Each row of a before or after table is a point. One or more steps were done to the points. Then noise was added and the rows were shuffled. The steps act on how far a point lies along the listed directions, d1 being the first. What was done? A step turns or swaps two directions, mirrors them in a line or flattens them onto one, adds a multiple of one to another, or multiplies one. Angles are multiples of 10 degrees, from the lower direction toward the higher: turns from -170 to 170, lines from 10 to 170 but not 90. Use the fewest steps. Two steps may share a direction if one is a turn and the other turns, adds or multiplies; they go together, in the order done. Otherwise the lowest direction goes first.

Directions:
(1): [-57  22   2]
(2): [-13 -29 -52]
(3): [-17 -49  32]
Before, 13 rows:
[[-31  -1  37]
 [ 17  -8  45]
 [-47  23 -11]
 [ -7  42 -13]
 [-19  10  24]
 [-67   0  79]
 [ 55  38  -3]
 [ 13 -12 -26]
 [-21  52  -4]
 [ 47 -26  -9]
 [ 75   5 -26]
 [ -8   3 -25]
 [-10   9  16]]
After (13 x 3):
[[-44  23 -61]
 [ -9  -8 -11]
 [-15 -12  28]
 [  5 -20 -49]
 [ 19 -45  -3]
 [  7   8 -11]
 [-57  77   9]
 [ 15  15  12]
 [ -2 -20 -15]
 [  3  27  49]
 [-91  67 -34]
 [-47  11 -80]
 [ 34 -89   4]]
Steps: add 1.5 times d3 to d2; turn d1 and d2 by 120 degrees

Directions:
(1): [ 62  23 -24  -6]
(2): [-17   1 -55  41]
(3): [ -9 -28 -37 -53]
(4): [ 27 -61   7  22]
Before, 11 rows:
[[-29   3  21  24]
 [-13  14  54   4]
 [ 68 -57 -26 -31]
 [ 39  26 -54  32]
 [ 22  44  23   2]
 [ 18  -3 -25 -39]
 [-65   5  18   9]
 [ 58  20   7 -13]
 [ 18 -13 -62  49]
 [ 11  12  27  -2]
 [-85 -20  70  -3]]
After (11 x 4):
[[ 46 -23  42 -50]
 [-25 -15  34  53]
 [-66  24  39  79]
 [-17  24 -25 -91]
 [-12 -20 -31 -30]
 [ 64 -26   0 -37]
 [  4  21 -16  15]
 [ -1   7  27  34]
 [ 27  21 -50 -20]
 [ 33  11 -36  25]
 [ -6  30  -6  47]]
Steps: turn d1 and d3 by 40 degrees; turn d2 and d4 by 140 degrees

Directions:
(1): [-20  38 -54  -2 -25 -18  53  39]
(2): [-35  -9 -50 -11  56 -13   2 -52]
Before (10 x 8):
[[-40  71 -95 -21  -9 -39  85  43]
 [  9 -47 -13  -7  51  -5 -17 -31]
 [-17  -3  48  -8  19   1 -24 -22]
 [ 13 -19   2   2  38 -14 -16 -26]
 [-15 -20 -15  -8  48  -6 -41 -45]
 [-40  10 -45  -1  36 -20  26   4]
 [-11  31  -7  -6 -59 -16  18  52]
 [  7  12 -17 -10  11  -7   6 -43]
 [-23 -20 -15   4  25  -1 -31 -21]
 [-21  12 -95  -4  24 -25  47  -4]]
After:
[[-18   7 -41  -8  19 -16  -9 -12]
 [-29  16 -52 -26  49 -22  20 -30]
 [-25  -4 -27   2   8  -6 -14  -2]
 [  7  -1 -15   3  19 -20   6  -1]
 [-20  17  31  -4  -1  -6  -1   2]
 [ -7   1  21  -6 -26  -4 -20  11]
 [  3 -23 -31  -2  22 -10  10   5]
 [  6  18 -24 -13   4  -5  14 -31]
 [-42   4 -36  -1  45 -19  14 -11]
 [-17  -9 -75  -3  47 -19  17 -36]]
Steps: flatten d1 and d2 onto the line at 70 degrees
